Rows are points. To make a cloud, some directions were put in groups of two or more. Within a group, all points are equally far from the middle, so they leave a hole (a ring in 2 directions, a hollow ball in 3). The other directions are filled evenly. Then the cloud was stretched, turned, moved and blurred a little. How many holes are there, and how many directions does each take, smallest first?

Cloud (21 x 3):
[[-33   1  18]
 [ 17  -8 -36]
 [ 10 -13 -36]
 [ 14 -49 -24]
 [  6  -3  60]
 [-48  -6 -23]
 [-46 -18   6]
 [-28 -39   9]
 [ 30 -20 -23]
 [ -4  17 -14]
 [ 19  41  25]
 [ -2  37   2]
 [ 14   3  52]
 [ 14  40  13]
 [-43  -6  17]
 [-33  12   8]
 [ -8  40 -11]
 [ 23 -26  12]
 [ 11  50   1]
 [ -5  -1  40]
 [ 17 -22 -30]]
Holes: 0

Cloud (27 x 4):
[[ 40 -21  16  15]
 [  0 -28 -12  12]
 [  4  32   7  -8]
 [-21  20  10  -7]
 [ 14   7  19   8]
 [-19 -28  -4 -23]
 [-22  24 -23   3]
 [-27  -3  17  60]
 [ -5  -2  35 -11]
 [ -2  44   0  16]
 [-34 -32 -18   3]
 [-20 -35 -20  -4]
 [  3 -11  22  33]
 [ -3  13   7   8]
 [ 21 -10  -8  18]
 [  3  -7  14  31]
 [-14   8  -4  35]
 [ 24  -6  17  23]
 [-39 -24 -17  32]
 [-25  -5 -23 -33]
 [ -5 -12 -20  -9]
 [-25   0  33 -12]
 [ -3 -48 -20   5]
 [ -6 -13 -22  -7]
 [-21   6  38   8]
 [ 14  15   1  37]
 [ -8  -7   6  17]]
Holes: 0

Cloud:
[[ -7 -38  -7 -34   6  11]
 [-36 -34   2  15 -13  16]
 [  2  26 -17  14 -45   2]
 [  2 -27 -10 -23  -2 -48]
 [ 23 -13 -16 -17  38 -19]
 [  9 -12  -5  49  34 -24]
 [-46  -5  -8 -15 -19   1]
 [ 34   2 -23  46 -14   3]
 [ -4 -15 -35  39  15  32]
 [ 26 -30  -6 -13  27  -5]
 [-49 -11   5  -4   7 -21]
 [ 20  -7 -55  14  12 -27]
 [-26  -8   2 -19 -37 -22]
 [ 50  18 -12  18  12 -23]
 [ 23 -31   6 -17   5 -28]
 [ 31  32 -26  26 -19 -13]
 [ 28 -15 -35 -12 -13  41]
 [-27  18  22  23 -13  22]
 [-21  22  28  -9  10  16]
 [ 42   6   8 -21  -7  -2]
 [-12 -17  30  23 -26   8]
 [  3 -34  14  11  32 -15]
 [  7 -34 -22  -7  31 -34]
 [-30  18  11  23  33 -29]
 [ 23  13 -26  17  46 -18]
 [ 27 -13  -1  11  19  37]
 [ -4  12 -38  30  13  36]
 [ 13  18  32  -6  -3 -38]
 [  5 -14  22 -27 -17 -27]
 [-46 -10 -20 -15  -9 -12]
 [  6   6 -23   5 -26  50]
 [ 31  14  24   5  20   7]
 [  8 -24 -60 -13  -3  22]
 [  3  13  40  33  13 -18]
 [-39   1 -16 -25  21 -17]
 [ -9  -7 -17 -27 -41 -24]
 [ 10  29  32   5 -23 -27]
 [ -4 -14  39  14   9 -27]
 [-10  31 -32  22  16 -31]
 [-15  12 -22  52  12  -5]
 [-36 -33 -13 -13  25  -7]
 [  8 -13 -14  59  10   3]
 [ 16 -14   9  51  10 -29]
 [-39   6 -25  23  -2  21]
 [ 23 -12  -3 -41 -12 -11]
 [-21 -35  -3  36  10 -26]
 [-24 -18 -54  10  -5   0]
 [-28 -24  13  25  32  -6]
 [ 26  13 -24 -12  -9  45]
 [ 22  19 -15  13 -45 -19]
 [  5 -20   5 -11  38  15]]
Holes: 1 (6)

Cloud (79 x 8):
[[-31  14 -20  27  14   0  12  25]
 [  6  33  10   1  -5  -1  22  35]
 [ 22 -26 -12  -4 -33   0 -27  15]
 [ 15 -11 -46  -9 -15 -11 -29 -16]
 [-14  30  -8   7  -9  15  12 -25]
 [ -5 -11 -44  -3   9 -14  17  32]
 [-42   6  -6 -13  -9  12  30  -3]
 [ -3  21 -37 -26 -11  -7 -23   3]
 [ 24   7  34  26   6  -9  25  30]
 [ -3 -14  -6 -21 -10  -2   8  29]
 [-16   5  25  -2  19 -22  13  -6]
 [-36 -17 -46  13   0 -25  -8  12]
 [ -9 -17 -20  -8   9   9  19  17]
 [  4  -8 -27 -10   9  11  18  -5]
 [ -8   5  -9   4 -21   8  23 -31]
 [-21  13 -35 -29   5 -17 -14  20]
 [  0  18  -4   6  22 -22  10   5]
 [-15   0  24  14  -8  -3 -38   9]
 [ -5 -21 -21   7   1 -20 -18  47]
 [-27   9   6  42  14  18 -12  37]
 [-14 -14 -41  26  -3 -18 -50  47]
 [ -7  13   4 -32  28   9 -21 -21]
 [ 14  32   4  13  11  -9  46  -3]
 [ 39 -22 -24  -3  21 -21 -28  14]
 [-25   6 -23  -6   3 -42 -13   3]
 [-20  -1  25  14   3  -7  37  -8]
 [-22 -11 -17   8 -22 -15   6  30]
 [ -5  12  11  -5 -34   5  -9   8]
 [-37   5  -3 -26   6  -5  36   9]
 [-23  25  29  -1   1  -5 -27  16]
 [  5  -3   7  47 -31  -8   0  46]
 [-39 -23  -5   9 -36   1  20  16]
 [  4 -13 -13  -2 -11  -8 -43   4]
 [  0  17 -25  -9 -24  11  36   3]
 [-11  17   5 -16  17  27   3 -11]
 [ 12  14   1  45  13  16 -27  16]
 [-18  -6 -36   6 -36 -14  12  -5]
 [  0 -11  13  20  -7 -26  27  12]
 [  0   0   1 -23  19 -12 -20  14]
 [ -2  16  25  14  -9  -2  18   4]
 [  3   5 -27  10   8 -40 -22   1]
 [  8  -7   9  60 -28 -16  16  11]
 [ 18  -4 -14  14  15 -21 -11  36]
 [-13   9  -2 -32  26  11 -24 -12]
 [  6  -8 -35  32 -26  -9  16  -2]
 [-18  11 -13   7  39   3   5   5]
 [  7  -9   6  28 -23 -38 -23   8]
 [ -5  16 -21 -16 -16   6  -9  -8]
 [ -3  24  14  10  -7  -4  17  14]
 [ -1  19  22  -7  11   5  -9 -25]
 [-34   1 -15 -11 -26  -2  18 -19]
 [-23  15  -5  19 -14 -34  30  -3]
 [-29   9 -10  -6  -8   0  31  12]
 [-38  40  10  -4 -20 -22   7   1]
 [-11  15  -1  -6   6  -3 -27  43]
 [ 31  17  35 -17   7  -5 -15   1]
 [ -7  41  11  -3 -20 -12   6  23]
 [ 27   0  23  14  -4 -34   2  14]
 [ -2 -18   2 -12  35   7 -26   1]
 [ 11  11  25   9   5 -16 -24  13]
 [ -3  24 -26 -11  24   6 -14  14]
 [-10 -10  11  15  35  -9  -3  33]
 [-10  32  -9   6  19 -18  24  29]
 [ -3   3  32 -10 -23   9 -28 -15]
 [  7  15 -22  26  -4 -28 -33  21]
 [-13  37  -9  27  -9  -4  29 -28]
 [-23 -18  -5  33   8 -12 -20  23]
 [ 24  21  11  26  26  17  -1  10]
 [ -9  -6  25  27  23   8  -9  18]
 [ 22  23  44   4  17  -6   2  16]
 [ -1  -3  -7  13 -18 -40  14 -10]
 [  4  13   5  19  14  37  -5  20]
 [-10  16 -40  22  21 -13  31  26]
 [-15   9  49 -10  15   5 -13  -4]
 [-29  36  18   8 -17  11  13 -19]
 [-18  14 -11 -15   6 -19 -28 -24]
 [ -5  -7 -11   3  20 -30   4  14]
 [  1 -26  -9  40 -22   5  -8   3]
 [ 16   5  40   4   4  -3  17 -16]]
Holes: 0
